Each row of a before or after table is a point. One or more steps were done to the points. Then noise was added and the rows were shuffled. The steps act on how far a point lies along the listed directions, d1 being the first. Name the steps. A step turns or swaps two directions, mirrors them in a line or flattens them onto one, adds a multiple of one to another, or multiplies one. Angles are multiples of 10 degrees, from the lower direction toward the higher: turns from -170 to 170, lines from 10 to 170 but not 90. Use the fewest steps. Two steps may share a direction if one is a turn and the other turns, adds or multiplies; they go together, in the order done. Otherwise the lowest direction goes first.

Directions:
(1): [-39 -12 -20]
(2): [ 14 -43   0]
(3): [ 19   6 -41]
Before, 10 rows:
[[ -9  29 -25]
 [ 13 -18  43]
 [ 12  13  -8]
 [ 25  -2  37]
 [  9   9  11]
 [ -8  29 -22]
 [-22 -10   0]
 [  5   8   6]
 [ 26 -27  28]
 [  5  24  19]]
After (10 x 3):
[[ 17  55  -6]
 [-10 -59  26]
 [-16  13 -30]
 [ 27  73 -49]
 [ 17   9  -7]
 [  5 -24  26]
 [ -6 -58  22]
 [ 39  51 -23]
 [ 35   7 -25]
 [ 11   0  -3]]
Steps: multiply d3 by 2.5; turn d2 and d3 by -150 degrees

Directions:
(1): [ 25 -13  38  33 -29  -6   4  37]
(2): [-16  33 -39  28 -40   1 -14   8]
(3): [ 23  45   8 -12  -4 -32  40 -10]
(4): [ 16 -21 -27 -43 -31  18  24  22]
Before:
[[-14  -8  16   6   5   3 -15   7]
 [ -3  -4  -8   4  11  23 -22  -5]
 [-38   7 -25  16   9  17 -28 -13]
 [-15  15 -37 -53  28   0  21 -31]
 [ 14 -35  11 -25   3   7  10  27]
 [  1   3 -30  -9 -20  14  22  14]
 [ 14  -8  29   5  24 -12  20  -6]
 [-16  -4 -27   4  26   9 -27 -15]
 [ 28  13   9  -7 -11  -3  21  -4]
 [-36 -29 -17  12  23  21 -37 -13]
 [  8   8  -1 -12  -5 -24  34  -1]
 [ -6 -38  29  23   8  15 -26  21]
 [-22 -30 -49  -5   3  29 -37  12]]
After, 13 rows:
[[  9 -26  30  22  36  -3 -21   4]
 [ 14  -2  17 -25  41 -17  37 -21]
 [ -4  35 -32  16 -40 -20  17   9]
 [  5 -74  65  -7  75   8  -8 -11]
 [ 18  17  43  52 -22 -25   4  25]
 [  9  36 -27   4 -39   0   7  -2]
 [ 10 -73  50 -68  88  16  15 -23]
 [-21 -16  21  39  13  14 -33   3]
 [ 14 -26  32  -6  30  18 -13  -7]
 [ -7 -20  26 -27  35   3  -3  -6]
 [ -4   9 -29  29 -49  10   6  31]
 [ 34 -51  44 -61  41  -3  39  13]
 [ 18 -76  44   7  37  16 -25  27]]
Steps: mirror d1 and d4 in the line at 70 degrees; turn d2 and d3 by -40 degrees; multiply d2 by 3

Directions:
(1): [ -5 -22  49 -35  -4  35  12  43 -17 -17  16  12]
(2): [-23 -12   7  41  19 -11 -25  21  23 -15  58 -17]
(3): [-58 -16  15 -10  21  26  -9 -23  38  11 -32  -6]
Before:
[[-20 -38  72 -27  -6  55   4  66 -15 -33  50  13]
 [-13   2  -9  24  11  -5  -2 -21  22   0  16  -2]
 [ 42   8 -23   7 -19 -31  14  -2  -2  -5  -9   6]
 [  3   8 -10  14   0 -19   0  -1   4   6   6  18]
 [ -6   2 -19  -6  13  -3  -5  -9  -8   1 -22   1]
 [-10   2  -6  22   5   3  -5 -29  16  14 -11 -10]
 [-31 -17   0  24  10   5 -13  -3  16  -1  18   2]
 [  8   8 -30 -29  -4   8  14 -39  -4  16 -45  12]]
After, 8 rows:
[[  6  -4  -1  40  10  -9  -2   8   7 -18  66  -6]
 [-17 -13 -13  63  14 -22 -24  20  14 -11  67 -10]
 [ 22   8 -16 -20  -3  -2   9  -3 -32  -5 -23  13]
 [ -3  -3  14   0  -5  -5   2  18   0  -4  18  23]
 [ 32   8  -1  20  -8  -5   5   4 -18  -1  20  -2]
 [-97 -17 -10  65  40   3 -45 -39  86   5  12 -33]
 [ 18 -16  26 -45 -20  18  34  14  -5  -8 -26  25]
 [ 64  22 -32 -77 -38  18  55 -34 -56  21 -87  37]]
Steps: turn d1 and d3 by 120 degrees; multiply d2 by 2.5

Directions:
(1): [-67  -8 -12 -42  -8 -42  19   8 -16   1 -11  29 -38 -12   7  17 -29  -6
   3 -33]
(2): [ 17 -34 -15  31  -1 -32  -2 -24 -28  28 -40   0   9  -8  34 -19 -48 -15
  24  40]
(3): [ -5  16 -10   7 -42 -20  25   6 -11   0 -35 -14  33 -34 -22 -49  22 -20
 -53 -18]
(4): [ 36   6  27 -22 -21  33  -7 -34  -8  48 -10  19 -19 -48  -6  -4   3   2
  31 -44]
(5): [  8   0  44  27  34   6  14  15  -9  -6   7 -42 -35 -25 -27  14 -48 -39
 -28  -9]
(6): [ 36   2  -4   2  36  14  40  37 -55 -25  -2  56  26 -10  14  12   1   3
  -4 -14]
Before (10 x 20):
[[ -5  -5   3 -19   2  17  27   3 -43  18  -4  36  -2 -23  -4   4 -26  -3
    9 -40]
 [ 31  -9 -33   1  24  30  -9  22  -6 -13  12  35  27  55  34  28  28  42
   19  25]
 [-18 -10 -22 -15 -16  -4   0  -4   5  -3  -1  33  16  28  24   5  27  34
   19 -14]
 [ 26  18  46  17   9  25 -38 -21  62   1  44 -49 -15  20 -15   1  24   1
   19  14]
 [ -3  -2 -10 -26  -8  -4 -24  -9 -10  27   8  41   4 -12  22   9  -4  29
   36  -3]
 [ 19   4  31 -30  39  34   3  13  -6  -2  17  18 -57 -15   3  34  -5   7
    0 -30]
 [ 16  57  58   2 -14  34 -19   1  44  -2  21 -37 -34 -14 -67 -10  34 -17
  -33 -28]
 [ 13  -6 -26  22 -10  10 -39  -3  16   9   7 -12  12  40   7  -2   5   4
   29  34]
 [ -6  15  -5 -46  22  40  -1   1  18 -20  50  62   2  44  11  48  32  59
   46 -17]
 [-25 -14  -2 -12  28 -20  -2  -1   5  -4  12  14 -31  10  15  17 -25   9
   13   7]]
After, 10 rows:
[[ 84   8  44  43  51  35   1   6  -5 -14  29  -4  21   7  10   3   5  -6
   20  22]
 [ 17 -25 -17  -6  29   1   3 -21 -21  10   2  63  11  32  48  28 -31  36
   71  27]
 [-13   3  14 -23   3   1 -23  -3   0  24  19  12 -21 -22   1  18 -21  12
   19 -13]
 [ 89  18  57  60  45  18  30  22 -56  -1 -25   4  -4 -45 -25 -13 -43 -51
  -23   2]
 [ 20 -19 -53   1  -7  17 -38 -10  20  11   4  20  35  70  46  11  39  53
   38  49]
 [ 19   9 -32   8 -12  29 -37   9  21  -5  21   7  26  49   4   3  41  22
   25  23]
 [ 30 -21  44   6  56   9   7   2 -28  17  -8  -7 -73 -35  11  27 -68 -27
    1  -8]
 [-28 -10  29  -6   2   6  17  -8 -21  30  -2 -17 -40 -35 -26   6 -62 -31
   -3 -38]
 [-20 -17 -29 -13 -20 -13  -1 -10   0   3  -8  36  19  28  32   3  20  34
   23  -9]
 [-38 -11 -11 -26  18 -21  -5  -2  12  -6  15  26 -30  15  17  19 -11  19
   16   1]]
Steps: multiply d1 by 1.3; multiply d6 by 0.4; turn d2 and d6 by -130 degrees; add 1.5 times d4 to d5

Directions:
(1): [  1  17 -49  -2 -42 -18  -5   9  22 -29   1  39   6 -14 -29 -13  37  16
   2 -48  30 -15   1 -24 -25 -31   1 -43  47  35   4   1 -26   3 -24 -33
  -3  22  39 -59 -21 -12 -19 -30  17  32 -27   9]
(2): [-11 -19   6 -39 -45   8 -40 -25 -23 -25  17  12 -33 -32 -11 -17  23  35
  21  22  18 -23 -21  45  16  -6  32  -9  15  56   3   6  31 -28  58   9
   1   6 -17  28 -53  21  -2   3 -13 -11  41 -23]
(3): [ 52  20  13  -5  -2 -21 -33 -17   3 -10  21 -16 -31 -28  32  26   0  -8
 -57 -37 -18 -35  -9  24 -38  23  55   5  21 -11  12  15 -29  26   0  30
  36  12 -24 -29  30  59 -15  11 -10 -13 -15  22]
Before, 9 rows:
[[ 16  -7  26  12   7  -9   4  -9 -11 -11  16 -17  -6  -7  14  16 -15 -13
  -22   1 -19 -12  -8  25   9  -7  13  10 -20  -9  -7 -10  -2   5   6  25
   16  -4 -27  37  15  27  -4  32  -9 -21   8 -14]
 [-49 -25 -27 -40 -72  28 -19 -22 -26 -26  -1  33  -5 -30 -47 -38  28  47
   50  42  29  -1  -9  19  12 -46 -29 -35  15  92   3   0  40 -39  33 -20
  -15   2  26  16 -73 -21  -2 -16  -2  18  28 -32]
 [-13  -9   3   0  -1   1   0  -9  11   7  -4 -12  13 -15   2 -13  12  -8
   17  18   0  -1  -1 -12  14   2   3  -2 -13  16  -4   3  14 -11  11 -12
   -9   8  -4   9 -19 -10 -12 -12  -5  -7  32  -9]
 [-41 -11 -29 -20 -29   1  11   7   9   1 -25  25  22   3 -31 -35  16  27
   55  22  43   4   0 -13  26 -45 -25  -3   0  39 -10 -10  27 -36  17 -33
  -32   7  20  32 -58 -45  11 -23  -5  13  21 -28]
 [-24  -2  -6 -17 -16  10  -8  -4 -27 -20   1  30  -5   7 -28 -23  11  12
   38  15   2  -4 -20  10  19 -12 -22  -8   5  39   3  -6  12 -29  15 -25
   -3  10  12  19 -48 -12   7   0  17  10  24 -36]
 [ 48  20  51  20  53  -7  -7  -7  -4  26  -1 -30 -10  17  46  37 -33 -39
  -55 -14 -32   8   2  12 -29  29  34  26 -28 -65  -2  -3 -16  22  -6  40
   29  -8 -25  11  59  47   2  18 -20 -37 -14   8]
 [  3   2 -47   3 -30  -6  -4   5  16  -9  -1  20  23  11 -15  -8  26  16
   11 -12  12  -9  -7 -33 -20 -34  -6 -37  36  17   5  -8  -5  -5 -24 -37
  -16  12  36 -29  -1 -33 -16 -30  10  24 -22  14]
 [-27 -17 -27 -11 -52   1  -8  -8  11 -41   4  37 -15 -25 -32 -25  38  25
   17 -12  24 -14   5  13   6 -28   1 -33  34  71   3  -2  13 -11  17 -25
  -17  10   7  -7 -52  -2   0 -16   5   9  22 -20]
 [ 32  -1  33   1  11  -5 -15 -34   1   4  10 -24 -13  -2  40  16  -7  -1
  -26   3 -33  -3 -10  28 -15  32  16  26 -14  -8  12   8  -3  -5   7  15
   19   4 -22  10  22  35 -12  15 -12 -18  11   1]]
After (9 x 48):
[[ 18  -6  25  11   6 -11   3  -8  -9 -13  17 -16  -8  -9  14  17 -13 -13
  -24  -2 -19 -14  -8  25   7  -7  15   8 -18  -9  -6  -9  -4   6   6  25
   17  -3 -26  34  16  29  -5  32  -9 -20   7 -13]
 [ -9  -6 -41   6 -22   1   4   7  10  -2  -5  15  28  19 -17 -11  19  14
   24   6  10   1  -5 -34  -7 -33 -18 -30  23  12   1 -12   6 -12 -19 -38
  -24   5  34 -12  -3 -43  -9 -27   9  20 -14   8]
 [ -6  -4  -1  -2  -6  -4  -5 -10  14   2   0 -10   9 -20   3 -11  16  -7
    8   7   1  -7  -2 -12   6   2  12  -7  -4  18  -2   6   8  -7   8 -11
   -5  12  -3  -2 -18  -2 -16 -15  -4  -5  27  -5]
 [-23   1 -38 -23 -41 -11  -2   3  17 -10 -18  31  13 -10 -28 -29  27  29
   37  -4  45 -12  -3 -11   6 -45  -6 -13  20  46  -5  -4  10 -26  10 -33
  -21  18  22   6 -54 -27   1 -28  -3  17   8 -18]
 [ 43  17  53  20  56  -4  -2  -6  -6  29  -3 -31  -8  20  45  36 -36 -40
  -50  -7 -32  12   3  12 -24  30  29  29 -34 -67  -4  -5 -11  19  -4  40
   26 -11 -26  19  58  42   5  19 -21 -37 -10   5]
 [-41 -19 -32 -41 -79  22 -26 -24 -21 -32   4  35 -10 -37 -45 -35  33  48
   41  28  30  -9 -11  20   1 -47 -20 -41  26  95   6   3  32 -33  29 -20
   -9   7  27   2 -71 -11  -8 -18  -1  21  22 -27]
 [ 27  -4  35   2  13  -2 -12 -33   0   7   8 -25 -10   1  40  16 -10  -1
  -21   9 -35   1  -9  27 -10  32  11  28 -19 -10  11   6   2  -8   9  15
   16   1 -23  16  21  31  -8  16 -13 -19  14  -1]
 [-15   4 -11 -19 -23   4 -15  -5 -23 -26   5  32  -9   0 -27 -20  18  12
   27   1   4 -13 -21  11   8 -12 -12 -14  16  43   5  -3   3 -23  12 -24
    3  16  13   5 -46  -4   1  -2  18  13  17 -31]
 [-34 -22 -23  -9 -47   6  -3  -7   8 -36   1  34 -11 -20 -33 -28  34  24
   25  -1  23  -7   6  12  14 -27  -7 -29  26  68   1  -3  21 -14  20 -25
  -22   7   6   4 -53  -9   4 -15   5   7  26 -24]]
Steps: flatten d1 and d3 onto the line at 140 degrees
